Each wall is flat, endless, passes through zero and stands at right angles to its row. A trip goes straight from one point to another. List the walls that it crosses, first one first.

Walls:
(1): [  2.1   1.7 -23.6]
(2): [-3.3 14.9 15.6]
(3): [ -5.4  10.5 -10.4]
Trips:
[-12.8 -24.9  -2.2] to [ 18.7 -22.5  11.6] -> none
[27.4  8.9 10.0] to [ -1.7  -7.2 -27.8] -> 1, 2, 3
[ 8.8 30.3  0.7] to [ -5.9 -11.3  16.1] -> 1, 3
[-22.7   3.6  10.5] to [-6.5 -1.0  1.2] -> none
[-5.4 11.8 11.9] to [13.7  0.7  8.1] -> 3
[-17.1 -30.1   2.8] to [-9.0 -1.1  1.9] -> 2, 3
[-24.8  26.1  -2.2] to [ 5.6  4.0 11.7] -> 1, 3
[7.0 9.1 0.3] to [ -2.1  13.5 -15.3] -> 2
[-18.3 -15.3  18.3] to [  0.9 -10.1  15.0] -> none

Walls:
(1): [18.8 -4.5 17.4 -2.1 11.7  5.3]
(2): [ 4.0 15.6 12.1  0.3  1.5 -5.4]
(3): [ 23.5 -19.3  13.5  -3.5  18.6  12.6]
(4): [-9.3 -8.3 11.8 12.0  9.0 -1.8]
(5): [ 23.4  -2.9 -13.9   5.5  21.0 -15.8]
Trips:
[ -7.7 -11.0  15.8   7.4   0.7  10.1] to [  7.5 -26.1   3.0   4.3  -7.2   0.7] -> 5
[-17.5 -11.7  14.5  -3.5 -18.3   3.2] to [ 13.0 -18.4   7.9   3.1  32.3 -14.0] -> 3, 1, 5
[  0.2  -8.5 -24.1  10.5 -27.9  24.5] to [11.7 25.6  4.6 -2.1 -6.2 -7.3] -> 2, 5, 1
[ 17.3  -5.5 -24.7  -7.3   2.9 -10.1] to [ 4.8 -5.7 12.7  3.1  2.4 -0.5] -> 1, 4, 2
[ -5.7  -2.3  17.4 -15.1 -35.3  -1.3] to [ 14.9  -1.1  11.1 -18.9  -8.5   0.4] -> 1, 3
[  1.7  -0.9 -11.0 -38.1   0.8 -21.2] to [ 1.6  1.3  8.9 30.7 23.3 -7.0] -> 2, 1, 3, 4
[-9.8 17.0  9.5  2.3 -3.6 11.2] to [ -1.9  -1.0 -13.9   9.1   6.0   3.8] -> 2, 5
[ 5.4 17.9 11.0 -4.4  6.5  6.3] to [ 40.6   3.7  -1.4  -2.7 -16.8  -7.8] -> 5

Walls:
(1): [  0.0   2.4  22.6 -16.3   8.8  -3.2 -10.4  -8.1 -18.0  -9.2   6.5]
(2): [ 12.3   8.0  -9.7   2.2  12.5  -7.8  11.2   1.5 -14.2   2.8  -3.5]
(3): [  7.4  20.3   8.8  -4.6   9.3   2.9 -13.6  -8.2  -2.6  -9.8   3.5]
(4): [ -3.2   8.2 -11.7 -10.9  -1.8   9.4  -6.6  -6.5   4.6  13.0 -13.0]
(5): [ 22.9 -16.1   3.1  16.2   8.2  12.1  -2.9  11.9  -0.9  16.8  -2.9]
(6): [ 16.7 -13.5   9.3   8.4  19.8  31.4  -3.6   5.7  17.2 -12.6  10.4]
(7): [-15.1   0.7  14.9  -7.0 -22.8  -2.3 -10.6   4.0   1.5 -12.3  11.9]
Trips:
[-24.7  -7.2  14.8  -6.2  19.8  -5.0  -9.3  -9.9  16.6  27.5  12.9] to [-6.5  3.8 21.4 16.0 29.0 -3.1 -5.2 24.4 -9.9 14.8  6.1] -> 5, 7, 3, 4, 2
[ 6.2 11.2 20.7 -8.9  7.3 12.5 14.7 -4.1 -6.6 -2.1  1.7] to [-20.6  13.3  10.8   6.9  11.3   1.2  20.0 -17.3 -24.1   6.7 -12.0] -> 6, 4
[ 16.5 -22.3  -8.2   8.3   7.6   2.7   5.1  17.3  18.3  10.8 -18.8] to [  3.5  31.0 -14.4   5.2   3.4  -3.1  -4.9  19.8   1.6   5.9 -31.4] -> 6, 3

Walls:
(1): [  1.1   1.6  -6.0  17.1  -5.7 -19.9  18.2  16.8 -21.2  -7.2   8.3 -17.8
  -3.8  18.2   6.7   5.3  15.1  12.8]
(2): [ 11.5 -10.1  -3.8  -6.3   1.1  -0.5  16.4 -11.6  -3.6  10.9  -4.7  -2.2
  -2.9   3.6 -11.0  33.0  -5.6 -14.8]
(3): [ -3.7 -19.6  -0.7  -6.6   3.1   0.4 -14.5 -18.7   2.6  14.9 -13.8  -0.3
 -10.3   6.4  -3.7 -22.4   3.2 -18.7]
(4): [-19.0   5.4   8.9   4.9   1.4  -4.6  -0.6  24.5  -9.2  -6.0  17.7 -19.2
  -0.8  -7.6 -20.2   6.9  -1.0  -0.6]
(5): [ -7.7   4.2  21.5 -13.0  11.5 -30.7 -21.1   2.6 -21.6  15.7  -2.3   3.0
  -6.2 -11.5  12.5  22.2 -12.0  11.8]
Trips:
[-10.2 -12.8  -5.0  -5.3  20.3 -11.5  -3.9 -15.3  20.0 -11.6 -10.3   2.6
  -4.4   3.2  -5.3  14.7  -8.1 -19.9] to [ 25.4  26.1   1.7  -3.5 -14.8  14.8 -27.7 -15.2  10.5 -14.0   6.7  -4.0
 -13.9  18.9  -3.1  -6.5  32.6  -1.8] -> 5, 2
[ 17.5 -21.1 -24.2   4.7   9.6   5.6  -7.3 -13.0 -15.5  -6.4   7.8   9.7
   8.4   8.0  -0.6   3.6 -26.7  -3.0] to [ -9.3  10.7 -13.4 -13.4  18.8   5.8  17.3 -11.9 -22.9  20.9  -7.9 -14.7
  -9.3   5.4 -15.9  12.2  -5.5   3.9] -> 5, 1, 4
[ -0.7  14.2   0.8  -3.2  42.2 -11.9  -2.2  -5.7  -3.3  -2.9   4.3  -6.7
 -13.6  -9.9  27.0 -12.5  -2.6   5.0] to [  7.1 -25.5  -5.3  -1.1 -11.8  -9.5  21.4 -27.7 -14.7  -7.6  17.3   7.4
  -8.4 -11.5   9.4 -10.5  -5.7 -11.9] -> 2, 5
[ -5.7  15.9  10.9  15.4   6.2 -10.0 -17.9  -6.8  21.6  -8.2  11.5  -3.5
   1.9  24.6  -9.4  28.2  14.9  -4.0] to [-13.4 -10.4  16.4   1.2   2.0  -3.5   2.1 -19.0  -7.1  -8.5  -1.5   4.5
  -0.9   4.9  16.7  -2.2 -21.7  11.4] -> 4, 2, 1, 3
